Each row of a before or after table is a point. The points were changed in one or more steps. Then noise was added and the rows were shuffled. The steps act on columns, c1 being the first. Name the steps. A step turns or swaps two columns, mirrors them in a line or flattens them onto one, adds a multiple of one to another, or multiplies or shifts one. Angles are multiples of 10 degrees, from the lower column toward the higher: turns from -170 to 170, lines from 10 to 170 but not 90. Use the fewest steps. Two steps may share a column if one is a turn and the other turns, adds or multiplies; they go together, in the order done. Otherwise the lowest column goes first.

Before (9 x 3):
[[ 11 -20   6]
 [-54 -14  50]
 [  7 -27  24]
 [-33   1  56]
 [ 13 -35   4]
 [  4 -25  12]
 [  7   1 -29]
 [-47 -10 -24]
 [-20   8 -35]]
After:
[[-55 -14   9]
 [-45 -10 -67]
 [ 15 -34 -36]
 [-32   2  15]
 [  8 -28 -17]
 [-22   8 -76]
 [  4 -25 -29]
 [  9 -21 -33]
 [  8   2 -69]]
Steps: shift c3 by -40

Before (9 x 6):
[[ 32 -13   0  19  -2  36]
 [ 23 -11 -37 -19 -27   9]
 [-36  -2  12  28  42 -29]
 [  0  32 -26  -6  49  36]
 [-33   8 -12 -27  31  21]
 [ 19  43  27  26 -26  -3]
 [ 11  39 -41 -15  44  12]
 [ 39 -16 -27  15 -11 -36]
 [ 32  45  -5 -31  26  -9]]
After, 9 rows:
[[ 18 -37  26 -34  22 -13]
 [  1 -34 -25   1 -62   3]
 [ 33 -51  -5  23 -13  23]
 [ 11 -41 -43   8 -40  18]
 [ 33  14   1 -17 -22 -30]
 [-34 -13 -12  24 -39   3]
 [ 23   9 -38  21  15 -25]
 [ 39  17 -26 -13  33  20]
 [-36   6  11 -27 -13  50]]
Steps: turn c2 and c4 by -170 degrees; turn c5 and c6 by 140 degrees

Before:
[[  9  27  -5   7   4  36 -11 -30  22]
 [  5  -1  25  17   7 -10   1  -7  76]
 [ 13  23  13  -6  16 -15   7 -95 -20]
 [  4 -27  32  22 -41  -5  11  -2 -23]
 [  8  32  35   7  -5  18  20 -15 -20]
 [ 13 -29  33   0  20  24  10 -11 -26]
 [-21  18  11  15 -21 -11 -11  20 -12]
 [ -6  -4 -27  13 -13   1  -7  15 -27]
 [ 12  30 -42   8 -21 -14   4  10 -11]
 [-35  28  22  21  12  34  37   6   4]
 [  7 -24  23  20   6  -1   0  13  -2]
 [  3  -3   8 -35 -14  20  26   9 -17]]
After, 12 rows:
[[ 14 -29  33   0  58  24   9 -10 -26]
 [-36  28  22  21  63  34  37   7   4]
 [ 13  22  14  -6  -7 -14   7 -96 -20]
 [ 12  29 -43   9 -41 -14   4  10 -12]
 [  6 -24  22  21   5  -1  -1  13  -2]
 [  4 -26  32  23 -48  -5  11  -3 -23]
 [  2  -3   9 -35  16  20  27   9 -17]
 [-22  17  11  15 -37 -10 -12  20 -10]
 [  8  27  -5   7  59  36 -11 -30  23]
 [  4   0  25  17  -8 -10   1  -8  76]
 [  9  32  35   7  23  18  19 -16 -19]
 [ -7  -4 -27  13 -12   0  -7  16 -27]]
Steps: add 1.5 times c6 to c5

Before (11 x 12):
[[-89 -42 -18   8   3 -19   6   8  20 -12  10   9]
 [ 40 -22 -35  24  13  -5  19  -8   4   7  -5  20]
 [-68 -18 -59   9  19  -7  21  13  -6 -59  40  18]
 [ 31  -1   7 -26 -28 -58  10  15 -26  -9  -1  24]
 [ 22  22  15   6   7  -6   5   9 -29  -6  15  53]
 [-68 -42 -22 -15  76  -3  -9 -26  14 -57 -24 -36]
 [ -7 -20 -19 -23   4   1  37  15 -31  10   5  25]
 [ 38  -1  16  22   1 -17  43 -16 -44 -12  20   7]
 [ 17 -26 -21  31  -7  -8  12   1 -61 -14  -1  45]
 [  8  14  -3  21   5 -35  26  49 -43  -6   3  16]
 [ -4  16 -25   4   3 -25  24 -27 -20   3 -27  14]]
After:
[[ -6 -18   5 -23   5 -17  37  15 -31   9   3  26]
 [ -4  17  32   2   2 -15  25 -28 -20   2 -27  14]
 [  9  15  35  21   6  10  27  48 -44  -9   3  15]
 [ 23  23   0   9   6  17   1   9 -30  -7  14  55]
 [-69 -43   9 -16  77 -21 -10 -26  16 -58 -27 -36]
 [-69 -18  27  11  20 -54  22  14  -6 -58  40  16]
 [ 31   0  51 -25 -28  27   9  14 -26  -9   0  26]
 [ 38  -1  10  22   2  21  44 -14 -42 -11  22   8]
 [-89 -43  26  11   2 -11   6   7  20 -13  10  11]
 [ 40 -24  16  23  11 -32  17  -5   3   8  -6  19]
 [ 18 -25  16  31  -8 -19  13   1 -61 -16  -1  46]]
Steps: turn c3 and c6 by 110 degrees

Before:
[[-95  33  11  48  -2  -5 -15  10 -28  -1  22  24 -17  10 -17 -18  -7  -9]
 [ 11 -14  20   3   6 -16  27 -20 -13 -12   6  18 -16  22 -10  53   6 -24]
 [  4  -3   6  13 -24 -12   8  22 -20 -21  15  29   3 -46  45 -14  -8   7]
 [ 13 -31 -44   0 -45 -13   2 -69  -6 -16   8  20  -9  29  -9  -4   7  -8]
 [ 11  -1   9   7  13 -18  77  10 -27  26  15  35  66  14 -14 -14   8  85]
 [ 31  13 -26  16   4  -9 -13  11  64   1  11   8 -10  25  14 -17   1 -29]
 [ 20   7   7   4  13  -1  19  22 -28 -22  -3  42  -7  16 -12  -2 -47 -20]
 [ 16 -16   3  29  19 -20  15 -24  47 -14  14  35 -21 -37  -7 -12   7 -12]
 [  8  11 -11  30   9  -5 -13  19 -22  -9 -60 -85  -1  14  20  76  -7  21]
 [ 17  35  14   7  11  14  -6   4 -24  -9 -35  42  -7  -2   0 -15  -1 -24]]
After, 10 rows:
[[-94  30  14  21  -4  -4 -19  13 -28  -7  24  25  13  15 -47 -15  -8  -7]
 [ 12   1   4 -62  15 -15  78  10 -24  22  13  32  16  23 -14 -16   7  86]
 [  9 -15  17  13   3 -16  28 -20 -14 -19   7  20 -11  20  -8  53   9 -26]
 [ 21   9   7   7  18  -3  19  20 -24 -25  -4  39 -12   8 -11  -2 -46 -21]
 [ 16 -16   1  25  18 -21  14 -29  45   1  13  34   9 -39 -27  -9   8 -12]
 [ 16 -30 -43   7 -43 -14   6 -68  -8 -25   6  19  -9  22  -4  -9   9  -5]
 [ 29  14 -27  18   2 -10 -10  12  62 -10  13  10  18  23   1 -22   0 -27]
 [ 20  34  14  11  12  17  -4   2 -21  -8 -36  39   0  -4  -2 -20   0 -23]
 [  7  12 -14  12   9  -2 -12  21 -22 -13 -58 -86  32   8 -12  73  -9  21]
 [  6  -4   6   7 -24 -14  10  22 -17  -5  20  29  40 -54  19 -15  -6   6]]
Steps: turn c4 and c15 by -50 degrees; turn c4 and c13 by 70 degrees; turn c10 and c14 by 20 degrees

Before:
[[ -9   4  24 -23  -6   8   7  -6 -18 -27  11  31  -7 -17 -12  -2  -7 -26
    8  -3  25  -8  -7  22]
 [ 28  19 -38 -28  -9 -29 -11  15 -42 -26 -14 -13   2 -42  -5   0  -1 -11
  -34 -33   7  -2  15  17]
 [-14  16 -29 -37 -11 -11  -6  33  -7 -25 -36 -34 -10  14  -1   2  -3 -11
   12 -23  17  -2  95 -20]
 [  9   9  23 -33  -2   8  15   1  -2 -11   6 -37 -12 -30 -10   2 -23  -6
    9 -25   6  12  10   7]
 [ 26  20  14   0 -21   2  -9   5   0 -22  12 -37   5  12 -10 -11 -37   2
   14 -11  -9   5  -4  -5]
 [ 22  19 -36 -35 -12   4   5   2 -35 -15  19 -34  32   3  23   9  10   1
   13 -34 -41   2 -11  21]
 [  5   7  24  -7   3   5  -7   7   9 -27  22  -6 -10  20 -10   4   1 -18
   -7  -5  14  13  -3  18]
 [ 32   4  26 -26  -2  10 -11   7   2  11  22  -7   0  19  -4 -36 -15  -8
  -24 -20  15 -39 -11   5]
 [ 30  31   2  16  21  10  -2   8   7  16  16 -34  23  14  -9 -11  -1 -24
    4  -2  15 -10 -13  -5]
 [ 34   6   9 -39 -10   8   6  10  12  -9 -16 -32 -14  -5   7   9 -20  -9
    9 -26  13 -17 -14  23]
 [ 14   3 -17  23  23   9 -11  17 -41  56   8  32  -8  22   8  -8   6  -6
   13  -3   5 -11  64   7]
 [  4  10  -9 -18  -8 -18 -13  35   4 -22   7  28  21  11  14   1   6  -4
  -29 -12  19  13 -12 -15]]
After:
[[ 27  19 -38 -27  -9 -29 -11 -15 -42 -49 -12  34   2 -40  -5   1  -1 -35
   12   7   7  -2  15  17]
 [ 22  18 -37 -35 -12   8   5  18 -34  -6  -5  11  32 -10   1  14  10 -29
  -34  17 -41   2 -11  21]
 [  3  10 -10 -18  -8 -15 -13   0   4 -42 -37   4  21  16  -3   1   5 -13
   40   2  19  13 -12 -14]
 [-13  16 -29 -37 -10 -11  -7 -40  -6 -17 -26  13 -11  19  -2   3  -3 -26
  -34   2  17  -2  95 -20]
 [ 32   3  26 -27  -3   9 -11  21   2  -6 -11  23   1  23   1 -57 -16 -21
   10   2  15 -39 -11   5]
 [ 29  31   2  16  22   8  -2  15   7  18 -11  19  22  19   2 -18  -2 -13
  -29 -20  15 -10 -13  -5]
 [ 26  19  15  -1 -22   0  -9  10   0 -11  -7  13   5   9  -1 -18 -37  -9
  -37   8  -9   5  -3  -5]
 [ 34   5   9 -40 -10   9   6 -16  12  -2  -7  14 -14  -1   2  15 -19 -27
  -31   5  14 -17 -15  23]
 [ 14   4 -17  23  23  11 -10   6 -42  66 -19 -31  -8  23   2 -13   6  -7
   17  -3   5 -11  65   6]
 [ -9   4  24 -24  -6   6   7  12 -19 -21   5 -25  -7  -9   1  -2  -7 -16
   20 -21  24  -8  -7  21]
 [  9   8  24 -33  -3   5  15   5  -3  -6  -2  17 -12 -28   1   3 -23 -24
  -34   7   6  12  10   6]
 [  5   8  24  -7   3   3  -7  21  10 -32 -10  10  -9  25   0   7   1 -14
    0 -13  13  13  -3  18]]
Steps: flatten c6 and c15 onto the line at 10 degrees; turn c8 and c11 by -100 degrees; add 0.7 times c19 to c10; turn c12 and c19 by 130 degrees; add 0.3 times c21 to c14; multiply c16 by 1.6; mirror c18 and c20 in the line at 30 degrees
